Each row of a before or after table is a point. One or more steps were done to the points. Then noise was added and the rows were shuffled. The steps act on columns, c1 being the first. Name the steps. A step turns or swaps two columns, mirrors them in a line or flattens them onto one, adds a multiple of one to another, or multiplies or shifts one. Angles are multiples of 10 degrees, from the lower column toward the higher: turns from -170 to 170, lines from 10 to 170 but not 90. Use the fewest steps. Two steps may share a column if one is a turn and the other turns, adds or multiplies; they go together, in the order done. Otherwise the lowest column goes first.
(in the rows, 128 means zero)

Before, 13 rows:
[[100 191]
 [136 225]
 [ 72  50]
 [142 111]
 [151 129]
 [ 91  92]
 [ 82 111]
 [198 154]
 [138 107]
 [108 132]
 [ 48 147]
 [104 140]
 [101 112]]
After:
[[150 150]
 [110 122]
 [174 195]
 [ 75 206]
 [120 110]
 [201 135]
 [127  54]
 [116 160]
 [103 177]
 [101 119]
 [137 151]
 [219  91]
 [131 176]]
Steps: turn c1 and c2 by -110 degrees

Before:
[[130 180 124 108]
 [104 167  98 136]
 [130 186 124 135]
 [157 194 147 108]
 [141 106 116 150]
 [100  86  68  90]
 [ 90  55 143 108]
 [137 167 127 145]]
After (8 x 4):
[[175 171 121 127]
 [201 152 170 130]
 [171 172 120 130]
 [143 181  69 130]
 [168 149 127 135]
 [121  95 106 131]
 [ 75 113   9 130]
 [ 46 109 164 132]]
Steps: turn c1 and c2 by -50 degrees; multiply c2 by 1.3; multiply c3 by 2; multiply c4 by 0

Before (12 x 8):
[[128 134 142 206 129 116 146 122]
 [ 98  90 135 121 112 133 156 131]
 [150 103 137  93  89  99 152 113]
 [ 78  89 141 150 114  66 143 132]
 [ 91 145  96 130 143 141 148 112]
 [123 145 133 101 111 135 141 146]
 [ 72  86 151 104  81 137 124  98]
 [151 110 148 141 172 147 154 134]
 [240  90  80 166 105 149   7 134]
 [103 131 137 130 104 124 119  17]
 [ 84 106 137 104 124 100  82 141]
 [ 85 105 160 124 102 123  47 149]]
After:
[[129 136 175 177 127 114  85 127]
 [ 91 138 147 153 143 115 125  94]
 [ 85 132 133  74 134 125 133  99]
 [154 133 120 131 168 117 172 133]
 [144 108 142 160  83 148 136 156]
 [191 134 134 123 152 128 125  41]
 [101 106 123 149 150 151 150 107]
 [114 128  94 141 115 131 116  87]
 [111 134 123 129 140 124 159 139]
 [109 107 142 116 178 158 151  69]
 [196 101 131  38 153 160  21 224]
 [ 90 121 169  56 157 135 115 101]]
Steps: turn c1 and c8 by 50 degrees; flatten c2 and c6 onto the line at 130 degrees; turn c4 and c7 by -60 degrees; turn c3 and c7 by 30 degrees; multiply c5 by -1

Before (13 x 9):
[[ 28 106 131  90 129  81 148 107 113]
 [132 121  86 176 102 125 140  55 139]
 [101  74 147 134  91 100 174  74 129]
 [ 78 111 155  67 184  65 106 159 217]
 [218 138 205 133 186 140 119 144 147]
 [114  58 122 151 126 118 131 179 138]
 [ 89  85 114 153 107 126 133 106 142]
 [ 90  76 174 118 137 123 175  84 121]
 [229 160 113  79 166 138 187 124 193]
 [170 170 152  56 135 136 117 165 172]
 [112 112 137 107  80  69 132 130 187]
 [232 152 157  38 204  62 106 180 159]
 [ 79 163 184 100 171  52 189 153 142]]
After (13 x 9):
[[128 105  84 172 108 100 139  54 141]
 [229 172 109  91 145 163 184 122 189]
 [ 91  89 177 113 163 130 176  85 121]
 [167 170 153  73 115 169 114 162 169]
 [213 167 207 143 171 144 118 144 151]
 [ 99  59 145 118 121 100 174  71 126]
 [ 78 135 157  44 184 108 110 156 215]
 [ 87  78 116 148 130 119 131 104 142]
 [109  63 122 145 163 105 130 182 140]
 [231 183 158  17 185 113 104 180 159]
 [110  91 139  83  94  90 126 129 188]
 [ 27 110 132  74 137 104 150 110 115]
 [ 79 180 185  71 152  75 187 152 141]]
Steps: turn c2 and c5 by -30 degrees; turn c4 and c6 by -30 degrees

Before:
[[119 125 138 120 144 134  77 118 142  80 135 101]
 [122 154 135 109 118  88 126 125 127 148 137 132]
 [115 141 136 130 134 128 128 114 158 122 132 101]
 [109 123 111 120 143 127 111 117 133 158 136 152]
 [144 136 125 130 133 130 128 140 123 132 131 106]
 [134 146  99 118 139 112 133 112 131 134 125 142]
 [144 138  98 106 148  83 135 173 124 122 102 129]
 [133 176 144 130  82 131  89 129 171 149  98 106]]
After:
[[123 148 128 109  87 138 128 123  83 177 138 127]
 [141 133 131 129 133 132 135 141  80 139 133 147]
 [124 144 128 120 116 146 119 114  90 141 126 117]
 [124 127 125 120 139 139 184 119 102   7 134 127]
 [132 137 128 107 101 169 140 175  83 115 103 120]
 [139 165 135 127 107  86 189 130 134 178  97 117]
 [123 136 124 131 131 135 137 115 117 111 132 152]
 [107 125 120 121 134 143 125 117  97 202 137 101]]
Steps: flatten c1 and c3 onto the line at 20 degrees; multiply c2 by 0.7; mirror c5 and c6 in the line at 30 degrees; add 0.7 times c11 to c7; turn c7 and c12 by 150 degrees; shift c9 by -40; multiply c10 by 2.5

Before, 12 rows:
[[197  37  75 119 114 207 131 162 128  92  64 136 139  38  60 167 128 148]
 [102 107 116 136 107 177 114 159  69 164 139 123 148  89 119  68 140 111]
 [ 76 124 106 101 173 149  91 119 105 156 181 102 122 138 102 147 146 165]
 [ 67 113 124  92 107 170  98 108 116 183 140 146 128  85 142 112 147  73]
 [ 62 116 123 118 101 139  60 125  77 138 122  82 114  69 139 130 146 127]
 [153 114  71 156 104 101 136 100 144  91 150 150  79 144  50 177 130 136]
 [163  65 133 159 140 171 168 181 146  84 111 151 135  53  96 173 151 161]
 [122  81  90 179 157 128  99  96 133  94 134 161  57 190  96 193  96 188]
 [ 78 108 164 116 105 160 121 115 112 180  95 111 151  89  97  98 149 156]
 [114 143 151 115 125 158 100 144  89 196 122  95 127 110 121 134 128  84]
 [ 96 128 113 102 143 115  43 152 122 155 120 133 141 119 128 110 148 135]
 [156 144  47 186 132 130 114  92 185 130 180 136 102 159 116 186  88 178]]
After (12 x 18):
[[106  89 155 142 101 174 109 145  52 165 126 120 152 112 163  65 129 111]
 [ 78 143 153 118 109 159 128 146  82 182 200  96 155  91 168  97 149 161]
 [113 116 112 115 120 161 105 119  82 199 145  70 136 117 145 138 125  86]
 [161 148  91 158 104  92 144 146 153  91  18 154  82  53  98 178 133 141]
 [167  61 145 155 142 180 164 175 166  94 149 161 133  87 192 175 145 156]
 [196  79 218 127 109 203 132 212 162  92 137 150 139  54 202 167 124 153]
 [124 153  63 181 156 125  95 183 125  94  31 180  56 106  65 192 101 185]
 [ 77 137  93  97 172 143  91 134  76 155  76  88 126 101 115 150 151 156]
 [ 96 102 155 100 146 115  46 130 110 151 131 132 142 133 134 102 153 137]
 [ 72 142 119  90 108 166 100 149  84 180 112 155 122 137 167 107 145  70]
 [ 59 135 117 126  99 138  64 131  48 134 117  58 117 125 184 131 144 127]
 [159 160 111 183 128 133 123 123 199 135   7 141 102 117  92 184  93 177]]
Steps: add 0.5 times c1 to c9; mirror c2 and c8 in the line at 140 degrees; add -1.5 times c13 to c11; turn c3 and c11 by 130 degrees; multiply c12 by 1.6; turn c14 and c15 by -80 degrees

Before (12 x 24):
[[124 104 116 112 158 100 106 128 107 125  77 106 125 145 131 163 112  98
  143 135  89 119 104 154]
 [103 117 155 157 118 130 139  90 154 179 132 134 164 132 134 119 123  88
  101 153 164 153  91 118]
 [130 112 130 125 139 115 132 160 114 116 108 137 130 108 132 130 135 172
  158 159  95 111 120 160]
 [123 167 123 113 129  85 150 164 138 112 110 128 149 129 132 159 152 143
  165 143 120 131 140 134]
 [120  96 124  82 126 136 155  91  86 122  99  88 124 158 105 151 140  99
   93 127 105 153  92 149]
 [ 98 152 113 136 119 104 164 160 129 133 130 130 130 131 176 167 110 155
  159 136 119 104 145 138]
 [127 152 108 141  82  80 169 165 125 137 151  85 127 147 107 103 127 146
  159  79 140 172 128 122]
 [133 163 107 147  99  70 197 136 122 143 149 104 136 121 124 104 154 141
  183 121 155  99 157 112]
 [118 152 106 138 153  92 150 133 114 140 113 150 139 128 136 116 149 170
  175 114  88 121 145 148]
 [ 97 119 157 167 149 120 162 103 149 151  68 128 186 130 121 108 112 110
   74 169 162 127 102 118]
 [132 120  98  95 156 105 127 110 119  90 117 113 121 158 139 162 106 117
  116 132 131 134  86 144]
 [ 99 133  85 111 145  92 133 136  78 132  97 139 147 109 150 154 132 135
  148 159 129 115 121 149]]
After, 12 rows:
[[122 147 107 132 160  91 144 134 111 140 113 150 140 131 147 113 151 172
  175  62 147 120 168 147]
 [135 164 107 148 184  71  77 135 122 142 145 106 139 121 116 104 153 142
  181  74 158  99 104 110]
 [124 156 110 136 153  81  69 167 124 138 152  85 125 144  77 106 127 147
  159  29 129 173 114 120]
 [ 98 134  83 143 127  90 150 133  76 132  98 139 146 111 186 153 126 135
  149 109 123 115 127 150]
 [126 169 123 152 135  83 126 168 139 114 108 130 149 129 138 161 156 143
  166  96 140 130 136 136]
 [119  95 121 181 124 133 128  90  85 121  99  89 125 155  72 151 138  96
   92  75  93 156 151 150]
 [133 117  97 157 122 103 160 109 122  92 117 114 120 163 153 162 109 113
  120  82  85 136 126 145]
 [ 95 123 156 113 182 119 133 101 151 149  69 128 188 129 109 107 108 112
   73 119 103 127  97 116]
 [125 103 115 133 114  99 166 128 108 127  76 105 128 145 135 163 113  99
  139  84 105 118 166 154]
 [106 118 155 109 145 127 112  92 150 180 133 134 162 135 145 118 127  87
  104 103  90 155  90 120]
 [ 94 155 111 140 159 106 106 160 130 133 129 129 131 130 252 167 108 155
  157  85 144 108 137 137]
 [134 113 132 130 138 115 139 161 113 118 108 139 127 109 137 131 135 170
  157 107 120 111 160 158]]
Steps: turn c4 and c7 by -150 degrees; turn c5 and c7 by 70 degrees; multiply c15 by 2.5; shift c20 by -50; turn c21 and c23 by -90 degrees

Before (8 x 32):
[[142  63 219 201 106 152  90 138 124  85 155  84 171 134 186  91 113  76
  143 117 142 117  64 121 156 126  89 119 167 194 156 127]
 [145 141 222 147 113 106  77 147 135  54 164 160 112 164 140 132 149  81
  184 133 127 105  76 122 161 107 102 121 180 181 177 164]
 [ 73 100 115  88 148 115  80 127 189 173 113 156 100 100 100 148 132 176
   91 130  87 128 106 136 180  94 196 170  73 158  90 129]
 [113 119 128  62 182 110  89 113 158 159 130 175  78  95 116 130 158 169
   86 151  59  74 101 129 144 115 196 145  88 155  89  88]
 [189 131 104 132 140  87 143 107 155 149 114  87 104 187 109 136  98 115
  210 137 119 134 199 152  94 112 113 193 116 111 114 182]
 [158 139 117 155 144  97 112 122 165 159 160  57 111 153 132 122 107 120
  211  80  90 101 177 100 101  65  98 158 117  95 108 191]
 [165 117 174 154  92 111  92 163 111  96 153 106 109 157 115 126 111 119
  117 140 136 104 106 133 190 122  95  97 166 159 161 158]
 [185 152 147 114 137 140 140 109 164 127 130  63 148 129 123  95  71 111
  218 109 123 107 164 120 114  90 133 215 109  74 108 188]]
After, 8 rows:
[[162 140 220 157 113 105 117 145 127  54 169  97 110 165  74 132 150  77
   88 134 133 104  76 116 164  79 102 118 174 124 184 168]
 [163 143 116 158 141  92 106 127 157 159 155  62 111 157 159 119 107 118
   46 197  88 103 168 100 101  71  95 156 123 122  63 188]
 [164 144 106 130 137  77 104 108 108 148 110  98  98 189 140 133  93 114
   98 161 126 137 194 153  93  60 115 196 117 138  95 186]
 [175 112 171 144  91 117  96 166 128 103 150  46 109 158  98 134 110 121
  122 100 138  99 107 134 192 139  98 100 158 144 140 157]
 [152  55 227 199 104 157 109 131 140  83 157  42 170 131  50  94 115  73
  128 128 136 112  66 114 156 110  84 126 163  85 115 123]
 [131 115 123  62 175 118 124 111  88 152 132 244  81  89 105 139 154 181
  130 161  69  76  98 131 141 171 195 142  79 139 143  82]
 [115 106 114  93 149 119 140 128  90 166 118 226 104  97  91 149 133 173
  106 227  89 127 107 123 179 180 197 168  80 163 126 134]
 [169 152 154 118 140 144 101 110 125 120 131  77 151 134 187  95  82 110
   58 180 126  97 168 113 115  53 135 212 102 124  69 189]]
Steps: flatten c1 and c7 onto the line at 150 degrees; multiply c9 by 1.6; turn c9 and c20 by 110 degrees; turn c12 and c31 by 50 degrees; multiply c12 by 2; mirror c15 and c30 in the line at 130 degrees; turn c19 and c26 by -110 degrees

Before:
[[114 109 144 119 120 170 118 129 172 152 153 144 157 120 148 140  96 145
  137 103 113 108 113 156 146 157 171 133  90 136 130 111 133 132 131 121
  104 141  89 116  91 126 163 113 109 119 169 130 108 131 124 125 104 167
   90 143  86 171 143 147 150 112 100 131]
 [ 76 113 128  89 131 130 118 114 129 114 112  82 116  99 158 123 120  58
  141 134 182  98  91 153 163  92 125  99 108 148 127 107  98 175 139 136
  128 101 165 126 141 164 123  93 137 140 124 145  93 146 142 106 157 104
  113 115 128 136 154 132 136 130  96 130]
 [111 134  91  87 112 125 145 121 118 110 104 132 132 159 108 118 104 129
  172 137 126 127 121  99 141 132 125  97 150 114 118 108 142 141 149 123
  121 133 158 104 128 123 121 159 143 130 110 118 164 118 125  87 110 139
  117  89 148 120 131 148  78 122 106 156]
 [121 113 123 117 117 130 151 133 119 113 134 158  94 125  83  97 134 112
  178 108 117 127 154  88 165 123 132 120 142 127 111 139 134 140 126 129
  103 116 144 132 122 145 162 179 150 146 123 122 169 109 119 108 120 113
  118  75 156 134 130 134  94 141 107 133]
 [129 146 137 103 117 137 116 136 163 143 157 131 132 118 126 145 135 167
  122 115  90 118 108 138 163 162 133 157  96 144 140 101 118 145 152 115
  145 140  84 133  81 121 171  96 138 125 135 141  91 122 128 129 136 148
  113 116  89 172 122 176 144 137 104 121]
 [ 88 138 107 101 172  99 140 142 128 127 133  89 115 101 131 139 109  71
  167 125 189  82  79 165 121  85 115 116 118 148 148 144 108 176 164 166
  109 119 168  95 171 164 124  88 137 113 130 120  94 133 114 107 159  84
  140 114 135 133 133  89 111 124 108 133]
 [124 126 125 100 109 114 148 102 145 133 121 150 113 134  87 103 134 139
  145 142 143 159 101  53 145 152 127 119 139 112 128 150 139 147 135 132
  119 147 155 103 100 155 123 157 133 135 115 138 189 112 100 103 100 126
  108 110 141 128 134 125 104 170 108 155]
 [101 134 102  95 141 135 118 148 127 135 134  62 100 113 155  84 103  86
  157 119 192  92 123 134 147  79 126  98 133 149 164 121  82 169 161 159
  120 124 148  98 154 150 114  90 150 145 116 133 117 127 117 106 168  98
  141 139 115 127 150 114 137 142 136 145]
 [125 161  99 105 115 129 116 107 126 126 125 137 114 155  83 125 155 154
  154 117 133 138 132 102 150 130 145 123 132 144 130 125 135 127 144 135
  113 140 141 104 105 147 131 159 112 145 112 125 161 127 124  94 108 124
  105 130 145 156 164 134 121 131  78 119]
 [104 138 129 108 116 115 151 114 137 122 130 151  98 166 108 121 112 115
  168 131 134 138 119  91 134 132 110 120 141 154 124 138 149 149 147 101
  100 115 137 110 111 132 138 158 118 145  95 118 186 130  95 117 146 104
  122 111 133 129 149 154 125 129 117 134]
 [119 108 158 102 133 141 105 145 175 167 139 106 135 134 151 117 130 153
  116 113  88 126 112 168 124 139 141 164 102 124 150 111 136 126 157 105
  118 181 101 130  90 114 178  71 104 133 141 147 113 119 122 126 140 155
  102 118 132 175 161 141 161 136  78 126]
 [147 144 120  78 123 122 152 117 113 131 127 120  76 135 101 126 116 139
  126 154 140 151 147  78 124 128 133 134 151 104 110 137 150 166 140 129
   88 119 115 122 112 153 143 163 141 161 120 102 154 121 132 105 140 114
  132  95 126 115 171 124 118 114 107 141]
 [105 118 160 134 124 154 121 137 168 150 145 109 117 105 138 119 145 143
  130 147  86 141  94 156 148 163 134 156  90 138 140 104 133  89 150 150
  131 159 100 115  95 116 180 104  97 122 117 119 114 121 123 107 110 169
  111 121  88 181 140 155 167 110 112 127]
 [123 109 159 110 113 124 129 117 170 140 154 109 123 126 127 127 134 162
   97  97  89 120 118 157 146 175 128 123  90 126 153 116 129  88 168 122
  133 137 103  91  85 119 169 103 113 107 166 139 128 144 149 115 129 175
   92 152 116 150 141 164 154 129  96 118]]
After (14 x 64):
[[ 86 141 105  99  77 101 140 147 149 127 116  87 114 116 126 143 108  71
  171 120 188  82  80 160 122  85 111 113 125 142 153 117 107 182 168 162
  129 121 165 153  85 157 123  88 135 140 129 123  94 132 112 107 156  85
  143 111 135 130 137  89 113  83 111 131]
 [107 118 157 133 115 156 129 137 123 150 129 105 122 141 148 116 149 142
  130 144  83 138  93 154 149 168 133 156  92 138 137 163 151  89 148 150
  170 157  98 154 149 108 177 102  91 137 122 122 117 118 127 108 108 172
  110 117  86 177 142 156 168 137 111 133]
 [103 136 106  93 108 133 123 149 137 135 130  59 100 129 161  84 105  84
  159 121 189  90 120 138 149  77 129  97 135 149 169 137 145 171 158 157
  125 124 147 145  78 153 119  86 146 109 116 130 115 125 118 103 166  96
  147 137 114 128 151 115 140  57 131 143]
 [123 103 156 103 127 143 104 144 130 169 135 105 137 121 156 120 134 151
  115 114  87 131 111 167 121 137 137 162 100 126 148 152 156 131 153 100
  180 182  96 120 162 115 180  76 106 122 147 149 116 120 125 121 140 154
  100 122 133 174 161 139 163 114  77 127]
 [128 144 138 106 129 136 114 139 102 146 124 124 132 139 141 149 134 166
  122 115  93 115 109 145 163 159 127 157  96 144 140 171 171 146 153 115
  162 139  83 119 152 123 177  97 141 131 134 146  88 123 129 128 140 143
  115 117  85 170 123 175 146 117 109 115]
 [104 133 133 108 161 113 151 115 146 120 121 153  95 108 108 119 112 116
  165 133 131 138 116  85 135 131 111 120 143 157 126 123 130 149 152 103
  140 111 136 138 152 132 146 163 115 113  93 118 181 125  93 114 151 102
  120 108 133 129 149 152 124  95 116 132]
 [121 109 161 110 137 125 128 115 116 140 112 108 122 139 140 122 136 160
   97  96  83 115 116 158 146 173 122 123  91 125 156 157 163  86 167 125
  168 136 102 152 157 118 178 101 108 152 161 142 125 140 151 119 125 179
   96 151 116 149 135 162 159  70  97 118]
 [149 140 122  80 135 121 157 114 162 131 125 123  77 125  98 131 111 139
  123 156 138 144 147  74 121 128 137 131 150 104 108 118 120 166 141 128
  123 112 120 140 162 152 139 157 145  94 124 104 152 120 132 111 133 113
  132  99 125 114 167 121 117 145 108 147]
 [117 112 137 115 128 169 115 132 140 155 123 143 158 141 162 143  97 145
  139 109 111 109 113 156 145 153 172 133  85 134 130 159 155 136 132 118
  176 141  90 146 155 123 166 117 107 136 167 131 107 133 122 124  96 167
   90 143  83 172 148 147 153 138 102 134]
 [112 138  92  88 158 124 142 123 143 111 161 135 132 113 104 117 107 125
  173 136 129 128 123  96 140 139 123  97 142 116 119 126 116 142 147 126
  123 132 156 154 140 124 113 158 147 126 107 121 161 118 127  83 111 130
  117  88 150 123 128 150  76 104 104 157]
 [122 156  98 106 157 135 116 106 148 126 131 135 114 115  84 118 155 157
  155 113 129 137 136 100 150 126 143 126 128 147 130 125 149 127 141 135
  132 140 138 145 148 146 130 160 115 112 113 128 157 125 124  94 110 124
  107 137 145 154 161 132 117  83  79 128]
 [119 127 125 105 148 110 155 107 132 134 117 149 112 134  90 101 135 139
  143 144 143 154  98  56 145 150 125 117 139 106 124 106 141 152 134 134
  143 145 160 120 156 150 121 163 135 120 115 136 184 109  99 103  98 128
  104 112 140 130 138 127 103   6 112 155]
 [ 79 111 131  89 108 130 120 113 128 114 147  80 114 149 163 123 117  55
  141 137 184  97  91 150 159  89 120  96 111 140 123 135 136 179 136 134
  127 101 165 129  94 161 130  81 132 119 125 150  97 146 147 109 158 102
  110 117 131 133 153 135 140 126 100 130]
 [122 112 122 117 131 133 154 135 153 117 120 157  91 133  87  98 132 109
  179 106 115 126 152  89 163 123 123 123 144 126 115 120 130 147 131 132
  129 112 140 115 142 142 162 178 152 114 123 118 166 106 117 109 125 115
  117  75 156 132 131 131  94 110 108 131]]
Steps: turn c5 and c14 by -140 degrees; turn c9 and c37 by 100 degrees; turn c11 and c32 by 140 degrees; turn c33 and c41 by 130 degrees; add 0.3 times c33 to c15; turn c40 and c62 by 140 degrees; multiply c62 by 2.5; multiply c46 by -1
